Every row gives one point. The points of each table are mixes of a few directions, plus a little noise. How many directions does each table use, and how many do they share? Where both have some left over, give the other angles between the two spaces (their principal angles), to ten degrees, smallest first.
(in the rows, 128 means zero)

First:
[[119 169 157]
 [109 212 187]
 [133 106 112]
 [130 117 120]
 [134 102 109]
 [143  61  81]]
Second, 5 rows:
[[186 112 149]
 [107 101  93]
 [182  99 134]
 [ 67 149 111]
 [ 97 178 151]]
Directions: first 1, second 2, shared 1

First, 10 rows:
[[140 125 119 134 124 119 117 131]
 [108 125 165 119 111 153 117 138]
 [ 86 148 132 109 165 146 195 100]
 [107 152  90 119 185 117 208  88]
 [196 103 100 158  88  90  45 160]
 [132 121 142 130 111 133 105 140]
 [219 108  52 169 112  58  63 145]
 [ 89 133 170 110 126 163 145 127]
 [ 88 136 163 110 133 160 154 122]
 [114 129 146 122 124 142 130 130]]
Second, 7 rows:
[[153 180 105 129 172 108 136 249]
 [151  92 155 122 108 132 119 109]
 [140 126  99 148 111 124  99 169]
 [ 43 145 133 128 114 186 148 133]
 [165  98 156 113 133 101 134  49]
 [107 151 133 116 155 125 157 101]
 [136 104 114 141 102 120 104  85]]
Directions: first 2, second 4, shared 1; angles 30

First:
[[131  97 166 178  88 160 155 141  92 120  97  41 127 115]
 [115 187 165 114 164 159 134 112 146 185  84 152 121 138]
 [138 128 135 112 137 167 135 122 160 162 142 169 147 183]
 [116 121 131 120 104 136 142 121 102  99 117 138 136 165]
 [115 108 108  87 139 128 148 119 151 136 115 149 137 129]
 [118 109  98 125 112 113 133 121 109  87 142  98 131  89]
 [186  77  67 160 151   7  50 185 170 118 220 127 101  56]
 [126 116 128 131 113  90 122 141 105 101 111 135 118 141]
 [107 209 152 124 143 191 134  88 117 145 124 142 135 137]]
Second (11 x 14):
[[155 161  98 120 160  97 168 103  97  89  82 126 121 128]
 [136 138 119 126 137 118 140 120 118 115 114 128 126 128]
 [103  96 157 135  97 159  89 152 158 165 171 129 135 128]
 [116 113 142 131 113 142 109 140 143 146 149 129 132 128]
 [122 121 135 130 121 135 120 133 135 136 137 128 129 129]
 [161 168  93 119 166  90 176  98  91  80  74 126 119 128]
 [107 102 152 134 103 154  96 148 153 158 164 130 134 128]
 [160 166  94 120 165  91 175  99  92  82  76 126 119 127]
 [175 186  76 115 184  73 198  83  72  59  49 126 114 128]
 [ 89  81 170 138  83 173  71 164 173 184 192 130 140 128]
 [ 85  76 175 139  77 179  64 169 177 191 199 130 140 128]]
Directions: first 6, second 1, shared 0; angles 50

First, 11 rows:
[[129 128 126 127 128 126 128 129 130 128 128 127 127 129 128 127 127 127
  128 128 129 125 127 128]
 [178 160   7  78 127  14 133 192 195 143 151  71  67 175 139 106  70 114
  131 146 181  16 100 146]
 [ 97 109 202 159 129 198 125  89  87 119 114 163 165  99 121 141 163 137
  126 118  95 197 145 117]
 [113 119 162 142 128 161 126 110 109 124 121 144 145 115 125 134 145 132
  127 123 113 160 136 123]
 [132 130 118 124 128 119 128 133 133 129 130 124 124 131 129 126 123 127
  128 129 132 120 126 129]
 [109 116 174 147 128 171 126 104 103 123 120 150 151 110 124 137 150 133
  127 121 108 171 139 121]
 [129 128 126 127 128 126 128 129 129 128 128 127 127 129 128 128 127 128
  129 128 128 127 128 128]
 [ 94 107 209 162 129 205 125  85  83 118 113 166 169  96 121 143 167 138
  126 116  92 203 147 116]
 [148 140  80 108 127  83 130 153 155 134 138 106 104 147 132 119 105 122
  129 135 149  84 117 135]
 [110 117 171 146 128 169 126 105 105 123 120 148 150 111 125 136 148 133
  127 122 109 168 138 122]
 [168 153  31  88 127  37 132 179 182 140 146  82  79 166 137 111  82 117
  130 142 171  38 106 142]]
Second, 11 rows:
[[198 143  90 155  55 200 184  46 100 114 121 165  93 142 150  56 199 205
  167  60 197  88 123 191]
 [161 143 107 139  95 154 147  95 119 130 121 128 107 137 138  89 146 159
  148 100 176  95 135 160]
 [118 139 125 114 142  90 112 171 147 132 140 103 119 141 120 135  93 110
  112 144 144 106 132 111]
 [ 58  99 177 117 194  99  77 154 132 153 106 101 183  87 116 199  83  55
  113 190  34 202 144  86]
 [151 136 106 118 110 106 157 169 144  88 176 165  96 169 122 116 149 161
  102 104 154  96  88 114]
 [110 141 136 127 148 118  86 122 131 176  89  57 139 106 129 128  71  88
  147 158 147 116 179 139]
 [117 120 137 126 138 124 125 135 128 124 131 135 137 124 125 142 129 120
  121 135 106 145 122 117]
 [142 123 120 128 114 132 154 134 128  99 153 169 118 144 127 125 161 154
  116 108 123 129  97 123]
 [ 93 110 151 117 163 101 111 163 137 122 138 135 151 120 118 171 114  98
  105 156  72 167 115  92]
 [138 124 127 137 116 153 139  99 116 126 120 142 131 122 134 119 150 142
  140 116 125 136 127 142]
 [122 130 132 130 134 130 116 120 126 144 113 108 134 118 129 128 114 116
  137 137 130 129 145 133]]
Directions: first 1, second 3, shared 0; angles 30

First (9 x 32):
[[104 132  62  90 182  74 131 202 119 154 162  58 161 129  96 209 100 154
  155 158 147 146  88 178 142 168 123 107 169 134  73 194]
 [133 151 160 131  89  80 119 123 103 152 132 124  65 161 122 114 162 152
  115 133  67 133 116 133 122 143  90  90 152 134 124 130]
 [115  96  37 101 190 172 139 181 151 118 148  53 231 139 115 183  42 102
  168 148 186 152 133 202 166 155 176 151 167 105  73 165]
 [134 127 127 130 110 135 125 126 123 133 129 107 123 163 128 116 116 122
  130 132 102 139 137 159 140 142 126 118 156 116 113 125]
 [145 121 159 150  91 171 126  86 133 113 109 152 117 147 147  77 129 105
  118 114 110 125 159 121 130 114 136 139 122 115 148  89]
 [124 149 174 134 125  83 126 111 120 132 120 192  79  72 130 125 192 157
  105 115 132 101 107  49  91  99 102 125  71 160 174 121]
 [144 140 173 146  72 122 120  95 112 136 118 141  72 168 137  82 154 130
  111 122  68 131 140 129 126 130 105 107 143 123 138 103]
 [115 140 162 132 164 101 134 113 139 113 115 223 115  13 134 142 191 151
  106 106 192  83 104   7  78  72 122 157  24 170 197 119]
 [139  96  99 136 128 214 134 115 152 101 119 103 190 160 142 104  66  80
  144 125 148 142 169 173 158 130 173 158 149  95 112 106]]
Second:
[[108 130 107 111 184 101 135 156 137 125 136 149 154  55 118 178 140 147
  132 129 190 110  99  83 108 111 133 144  82 153 142 154]
 [147 112 165 159  99 201 130  69 147  95  98 181 133 121 158  64 129  91
  114 102 137 114 170  93 124  92 152 163  91 115 170  71]
 [154 111 172 165  77 210 127  59 143  96  95 172 123 149 161  46 124  84
  113 102 113 121 181 112 132  99 150 156 109 106 164  62]
 [141 119 152 147 104 172 128  91 138 110 110 155 128 133 146  86 127 105
  119 113 125 123 156 114 128 110 141 145 113 118 150  93]
 [114 142  98 103 146  67 125 176 110 158 154  78 119 145 103 178 126 158
  140 151 111 143  95 165 134 163 106  94 168 136  89 175]
 [113 150  88  95 137  40 121 195  96 177 166  40 105 182  91 189 120 170
  146 164  78 158  85 204 145 189  91  69 208 131  60 193]
 [126 118 139 137 152 161 135 106 150 100 112 185 153  63 142 121 139 115
  121 109 186 103 136  65 109  87 150 168  63 139 171 107]
 [120 143 103 107 126  71 122 171 104 162 153  64 108 175 104 163 121 154
  140 153  85 152 102 187 143 173 101  85 190 127  79 170]]
Directions: first 3, second 2, shared 2

First (11 x 32):
[[113  89  86  65 129 115 121 139 128 137  79 110 187 141 133 117 163  82
  138 104 142 133 102  91  86 149  76 139 107 147  71  67]
 [152 147 145 153 109 119 139 130 119 123 164 121 124 111 151 118 119 105
   76 143 127 125 149 146 165 164 139 127 155 112 153 126]
 [104 109 111 104 146 137 117 126 137 133  94 136 131 145 105 138 136 151
  180 114 129 130 107 110  92  92 117 130 101 143 104 130]
 [138 159 161 179 131 141 132 118 131 121 164 145  77 120 119 140  98 173
  128 147 116 124 147 158 158 103 170 119 142 114 173 182]
 [143 132 130 130 113 117 136 133 120 127 143 117 143 117 149 116 132  94
   86 133 132 128 138 132 147 164 121 129 144 121 132 108]
 [182 167 161 175  86 105 153 134 107 119 202 107 130  90 184 102 114  67
    7 158 129 124 173 162 208 215 145 125 186  96 175 112]
 [141 171 175 200 131 145 134 114 131 118 179 153  55 116 115 144  86 191
  128 154 110 123 155 170 170  94 188 115 148 109 192 204]
 [105 111 112 106 146 138 117 126 137 133  95 136 130 145 105 138 135 152
  179 113 128 129 108 112  93  92 119 130 103 142 105 132]
 [111 110 111 102 140 132 120 128 134 133  98 130 140 141 114 133 139 135
  163 114 130 130 110 111  98 109 113 131 108 140 103 120]
 [112  91  89  69 130 117 120 137 128 136  81 112 182 142 131 119 161  89
  142 105 141 133 103  93  87 143  81 138 106 147  75  73]
 [109 122 126 127 147 142 118 121 137 129 109 142 108 141 101 143 123 170
  179 122 123 128 116 124 105  82 137 126 109 136 124 154]]
Second, 10 rows:
[[174 138 186 138 131 110 177 103 135 127 135 112 118 109 126 117 102 105
  113 145 104 162 103 136 185 122 124 128 149  86 169 157]
 [ 92 139 108 116 121 115 105 175 118 139 147 148 164 117 172 114 189 141
   99 113 151 109 138 138 102 153 132 169  96 139  79 130]
 [101 138 116 120 126 108 107 175 108 139 149 142 158 109 166 115 177 128
   95 117 142 113 130 137 115 149 117 166  96 130  81 130]
 [194 123 185 149 141 120 177  76 128 118 118  96  84 118  82 134  47  89
  141 155  85 168  97 123 196  98 104  89 165  86 195 143]
 [167 121 158 144 145 102 137 123  91 126 132 102  97 105  95 131  72  77
  123 145  89 147  99 119 175 106  70 108 132  96 146 128]
 [104 115  86 121 120 171 112 104 160 119 101 138 123 169 111 145 127 168
  171 118 150 110 157 119  79 124 169 103 142 170 135 107]
 [141 144 163 124 117 127 168 113 161 131 136 134 147 123 158 111 154 145
  111 129 136 146 125 146 149 142 169 149 141 110 149 159]
 [ 95 120  86 122 130 129  85 160 106 131 128 137 134 133 129 135 145 132
  131 116 139 101 140 120  91 131 110 132 104 154  87 104]
 [143 122 133 129 121 164 155  73 175 117 104 125 113 159 107 138 103 156
  164 132 132 140 139 126 125 117 176  98 165 138 177 132]
 [ 70 118  59 116 129 133  59 179  99 133 129 146 143 138 136 139 164 141
  132 107 152  84 151 117  63 138 109 138  89 173  61  90]]
Directions: first 2, second 3, shared 0; angles 50, 60
